Every row gives one point. Examples show where two turns around zero, p and q, send a point. Write where each new point lands after one turn and then the other. Backwards means that the second turn is done in reverse. Each puzzle has new turns, and all numbers are rounded.

Turn p:
[4.0 5.7 4.9] => [ 4.2 -1.0  7.3]
[ 1.1  1.6 -5.9] => [ 1.2  5.7 -2.1]
[-0.3  3.4  0.2] => [-0.1  1.8  2.9]
[-3.4 -4.0  2.3] => [-3.6 -4.0 -1.9]
[ 0.2 -7.5  0.3] => [-0.2 -4.5 -6.0]
[-1.7  0.7 -1.8] => [-1.6  1.9 -0.4]
Turn q:
[-4.4  1.5  0.0] => [-3.5 -3.0  0.4]
[-3.5 -2.3 -1.5] => [ 0.1 -4.2 -1.4]
[ 9.5  2.0 -0.9] => [ 3.0  9.2 -1.4]
[-1.6 -1.2  2.4] => [ 0.4 -1.9  2.4]
Where do these land?
p, then q: [-2.1 -1.8 -3.7] => [-3.2 -0.9 -3.2]
p, then q: [ 2.9 -1.9  8.8] => [ 8.9 -1.8  2.7]
q, then p backwards: [ 3.4  0.1 -1.5] => [ 1.5  0.3 -3.4]
q, then p: [-6.2  0.9 -3.6] => [-4.4 -0.1 -5.7]
q, then p: [-1.1  1.1  3.7] => [-1.3 -3.3  2.0]
q, then p: [ 3.1  1.6 -3.7] => [0.1 5.0 0.6]

Turn p:
[ 1.8  5.1 -4.6  0.7] => [ 1.3  2.1 -6.4  2.0]
[-3.1 -6.7  1.5 -4.7] => [-3.8 -5.2  3.8 -4.8]
[-0.5  2.4  0.3  7.5] => [2.3 1.9 1.0 7.2]
[-0.9  1.5  2.9 -5.1] => [-3.3  2.7  0.6 -4.4]
[ 2.7 -2.3  0.0  1.5] => [ 3.4 -1.5  1.0 -0.2]
Turn q:
[ 3.0 -4.0  2.1  5.6] => [ 2.2 -0.2  5.4  5.2]
[ 3.5  3.9 -0.9 -4.4] => [-0.4  4.3 -0.4 -5.4]
[-4.9 -2.8  1.2 -1.5] => [-1.0 -5.7 -1.4 -0.2]
[-2.8  6.5  0.7 -3.4] => [-5.6  1.8 -4.0 -3.4]
[ 1.2 -3.6 -3.1  3.6] => [ 4.8 -0.2  0.3  3.7]
Where do these land?
p, then q backwards: [-5.7  1.2  3.3 -0.3] => [0.5 3.4 5.3 2.2]
p, then q backwards: [ 4.3 -9.2  3.0  0.6] => [ 3.4 -8.9  2.2 -4.1]
q, then p: [-1.3  3.4 -2.1 -2.8] => [-2.3 -0.9 -4.3 -0.8]
p, then q backwards: [ 1.7  2.9 -6.3  1.9] => [-4.2  0.2 -5.7  2.0]
p, then q: [1.0 1.7 2.0 0.5] => [-1.9  2.1  0.1 -0.4]

Turn p:
[ 4.8  4.2 -4.3 -2.3 -0.2 -3.5] => [ 5.6  3.4 -1.8 -3.5  0.7 -4.3]
[ 3.9 -0.4  2.8  4.6  1.1  8.0] => [2.2 0.2 5.1 7.2 3.9 3.5]
[-8.2 -2.4 -0.6 -2.2 -1.6  2.0] => [-4.4 -5.4 -4.8 -0.3 -0.9  3.5]
[ 1.3  3.6 -2.2 -0.2 -0.8 -7.5] => [ 0.8  3.7 -2.3 -3.2 -2.7 -6.2]
[ 2.3  4.7  1.5 -3.2  2.8 -4.2] => [ 0.0  6.5 -0.8 -4.3  1.2 -1.6]
[-0.6 -5.3 -1.2  5.0  2.9  4.3] => [-1.5 -5.9  4.8  3.7  2.9 -0.2]
[-4.5 -0.5  5.0  0.2 -3.5  2.5] => [-3.7 -0.1 -1.8  3.5 -3.0  5.1]
[ 1.0 -4.0 -0.9 -1.8 -0.7 -1.6] => [ 0.9 -2.4  1.8 -3.0 -2.2  0.2]
Turn q:
[ 1.8  2.0 -2.1  6.3 -3.9  3.9] => [-1.0 -4.3  0.5  0.1 -6.5  4.5]
[ 2.0  2.4 -0.6 -6.1  1.1  4.9] => [ 6.8  0.7  0.7 -4.5  1.7  1.5]
[ 1.3 -4.9  3.9 -2.8 -3.1  1.0] => [-0.4 -5.3 -0.2 -2.2  4.4 -2.5]
[ 0.5  2.2 -0.4  1.6 -0.3 -6.9] => [-1.5  2.5 -2.0  3.3 -3.2 -4.6]
[1.8 1.8 2.4 4.4 1.1 4.3] => [ 1.4 -2.9  4.7  2.2 -2.1  3.1]
[-9.6 -1.4  0.8 -1.9  1.0 -7.5] => [-8.0  7.5  0.0 -1.1  3.1 -4.9]
[ 0.4 -2.4 -1.9 -3.6  2.9 -5.5] => [ 0.4  3.7 -4.6  2.0  3.6 -3.0]
[ 1.8  0.2 -2.2  2.1  1.2  5.8] => [ 2.3 -1.9  0.9  0.1 -0.9  6.1]
Where do these land?
q, then p: [-3.1 -3.6 -3.8 -0.9  4.1  0.9] => [-0.5 -0.1 -2.1  1.6  6.9  0.1]
q, then p: [-1.9  3.4 -0.4  3.4  2.6  3.8] => [ 0.4  2.2 -0.1  4.6 -0.2  4.7]
q, then p: [-3.1  6.4 -2.8 -0.9 -1.3 -5.1] => [ 2.2  4.1 -7.0  0.1 -3.6 -1.9]
q, then p: [ 3.1  4.9 -1.8 -6.9 -1.6  0.1] => [ 7.1  3.5  0.1 -4.7 -1.2 -1.0]
p, then q: [ 4.6 -4.7  6.7 -1.7  1.3 -1.5] => [ 1.9 -3.1  7.0 -4.6  0.6 -3.4]
q, then p: [ 3.2 -5.1  3.0  0.5 -6.1 -2.4] => [-2.8 -6.3  2.2 -4.3 -3.0 -2.9]
p, then q: [-1.0  2.4 -6.6  3.9  3.8 -2.5] => [-2.0  4.8 -3.9  5.4  1.7 -3.5]
p, then q: [-1.2 -3.8  1.5  2.5  3.3  4.0] => [-2.9 -1.0  4.4  1.9  4.0  1.7]
q, then p: [-0.5  0.1  4.2  0.2 -6.0  2.6] => [-2.2 -1.8  1.5 -4.2 -4.2  3.8]
